Each row is a point. Examples show where two turns around zero, p and q, send a point. Where does a point land after both, in the order given? Backwards means that the second turn is done in reverse. Each puzzle has new turns, and all numbers are rounded.
(in the rows, 128 means zero)

Turn p:
[110  73] -> [179 100]
[128 178] -> [ 79 138]
[146 134] -> [126 147]
Turn q:
[ 92 140] -> [154 156]
[155  84] -> [ 77 121]
[134 186] -> [179  99]
[131 101] -> [102 136]
Where do these land?
p, then q backwards: [109  65] -> [133 194]
p, then q backwards: [149 157] -> [114  95]
q, then p: [145 118] -> [136 110]
q, then p backwards: [109 172] -> [137  81]

Turn p:
[111 162 177] -> [110 186 140]
[144 121  87] -> [126  88 109]
[ 77 129 108] -> [ 99 109 171]
[179 100 139] -> [176 128  94]
Turn q:
[ 78  99 104] -> [ 74 124  97]
[ 95 141 135] -> [106 156 128]
[151 123 172] -> [139 119 176]
[188 149 102] -> [193 113 113]
Where do these land?
q, then p: [120 107 115] -> [130 109 146]
q, then p backwards: [191 171  71] -> [204  74 147]
p, then q backwards: [132 108 144] -> [146 146 132]
q, then p: [129 175 121] -> [102 135  89]
p, then q: [ 76 106 155] -> [134 146 188]
q, then p: [120 100 162] -> [142 152 163]

Turn p:
[ 92 140 146 139] -> [100 134 160 128]
[172 119 118 177] -> [174 108 130 172]
[ 85 143 185  66] -> [ 60 111 136  63]
[157 141  79 115] -> [175 155 105 116]
[134  97 112 143] -> [131 133 108 160]
Turn q:
[173 147 115 160] -> [115  83 138 165]
[170 134 166 107] -> [100  88 128  92]
[100  56 137 164] -> [ 78 194 120 149]
[ 88 146 123 124] -> [161 151 144 123]
[108 157  99  85] -> [186 124 110 112]
Where do these land?
p, then q: [ 83 131 131 107] -> [163 146 146 104]
q, then p: [157  62  68 185] -> [143 185 190 197]
q, then p backwards: [157 143 103 155] -> [142 103 148 163]
q, then p backwards: [116 132 148  68] -> [149 157 121  75]
p, then q: [121 149 137 112] -> [134 129 121 101]
p, then q: [165 125 166 166] -> [ 67 145 116 141]
p, then q: [ 97 156 143 103] -> [148 140 131  83]

Turn p:
[132 112  95  91 110 156] -> [139  90  91 153 140 137]
[126 140 111 147  86 119] -> [130 118 106  85 121 139]
[123  86 143 194 141 117] -> [150 152 151  93 137  67]
[ 98 156 153 152 122 113] -> [129 167 143  97 130 150]
[157 161 138 107 109 133] -> [ 84 121 112 131 118 150]
[121  63 159 143 153 136] -> [144 136 156 140 173  74]
[137 137 126  97 136 102] -> [116 106 151 141 117 149]
[130 170  99  92 168 148] -> [132 134 116 184  88 159]
Turn q:
[123 152 118 147 152  91] -> [169 109 123 110 140 150]
[ 88 118 106 129 111 134] -> [136 152 142 100 110 103]
[167 155 199 109 114 132] -> [ 75 102 153 160 148 177]
[135 119 175 141 151 146] -> [111 150 116 153 127 170]
[151  70  96 109  89 106] -> [115 140 120 128 176  60]
[111 130 123 129 165 132] -> [141 132 101 114 109 144]
[114 121  92  87 118 126] -> [114 115 119  94 119  87]
[137 159 115 173 125 157] -> [163 123 149 164  96 133]
Where do these land?
p, then q: [157  94 176 116 179 107] -> [141 161 145 112 159 197]
q, then p: [163 152 119 114  96 133] -> [141 133 160 108 156 101]
p, then q: [150 112 119 150 118 137] -> [135 120 123 104 151 112]
p, then q: [ 99 147 132 130  98 149] -> [129 103 109 132  91 114]
p, then q backwards: [162 142 126 156  95 147] -> [115 104 116  82 149 138]
q, then p: [ 87 142 116 120 106  97] -> [ 96 112 150 158 150 149]
p, then q: [ 96 120 108 116 141 140] -> [139 117 119 168 131 126]
p, then q backwards: [119  93 141 106  94 119] -> [150 136 133 113 121  79]
q, then p: [118 150 114 145 225 122] -> [128  72  50 147 107 103]

Turn p:
[ 70 148 110 140 127 124 106 109] -> [ 66 111 148 138 134 129 113 115]
[137 131 140 133 113 106 127 149] -> [134 116 116 120 133 147 142 149]
[143 128 134 123 117 118 117 105] -> [134 128 127 152 112 143 135 125]
[156 142 126 140 106 182 135 122] -> [137 167 146 111  83 119 120 144]
[ 51 134 143 137 140 107 145 133] -> [ 82  95 117 104 163 143  94 102]
[128 133 116 108 132 126 136 155] -> [136 111 129 108 135 109 143 130]
[144 146 144 115 132 153 111 109] -> [144 125 145 145  97 122 107 134]
[144 135 134 147 151 116 114 122] -> [140 133 144 150 147 139 120 142]
[149 145 115 133 131 138 134 102] -> [138 146 158 137 114 134 132 118]
[152  31 111 107 130 128 138 184] -> [157 154  47 118 160  74 170 137]
[136 134 135 124 127 110 143 118] -> [141 122 130 127 129 148 134 115]
Turn q:
[133 146 101 165 122 146 162 125] -> [ 91 112 118 128 105 158 128 157]
[121 144 126 122 142 110  89 129] -> [138 142 109 130 152 121  99 110]
[108 119 119 101 154 108 120 119] -> [146 145 132  97 154 134 123 115]
[102 136 148 118 144 102 120 154] -> [127 170 129 119 127 116 120  99]
[158 122 156 122 139 148 137 114] -> [136 100 148 149 125 138 146 107]
[133 126 161 128  95 156 140  88] -> [167  97 129 146  88 134 145 134]
[138 124  83 164  96 136 169 144] -> [ 79 118 119 123 111 132 146 185]
[157 130 115 158  92 107 158 120] -> [102 110  91 134 114 125 166 152]
[120 131 129  85 141 134  99 149] -> [149 157 152 139 159 121 111 121]
[110 100 142 117 155 134  87 138] -> [144 129 156 114 145 100  97 102]
Where do these land?
p, then q: [145  88 135  86 147 173  99 179] -> [ 89 154  82 117 183  94 160 131]
p, then q: [128 158 142 115 142 104 154 105] -> [153  84 149 137 124 127 133 117]
q, then p backwards: [148 132 127 152 129  97 110 111] -> [102  96 137 106 126 114 131 138]
q, then p: [ 88 111 111 108 120 136 111 163] -> [143  76 139 132 131 141 125 159]
p, then q: [115 128 141 140 106 131 133 155] -> [133 153 148 126 143 126 122 148]
q, then p: [129 117 122 115 128 112 173 110] -> [149 130 125  91 113 115 127 102]
p, then q backwards: [146 153 111 149 144 126 145 112] -> [119 123 134  93 150 145 140 142]
p, then q: [101 107 140 133 136 146 121 131] -> [132 138 110 113 147 121 102 131]
p, then q backwards: [152 158 123 153 100 127 107  85] -> [124 158 143 120 125 170 171 149]
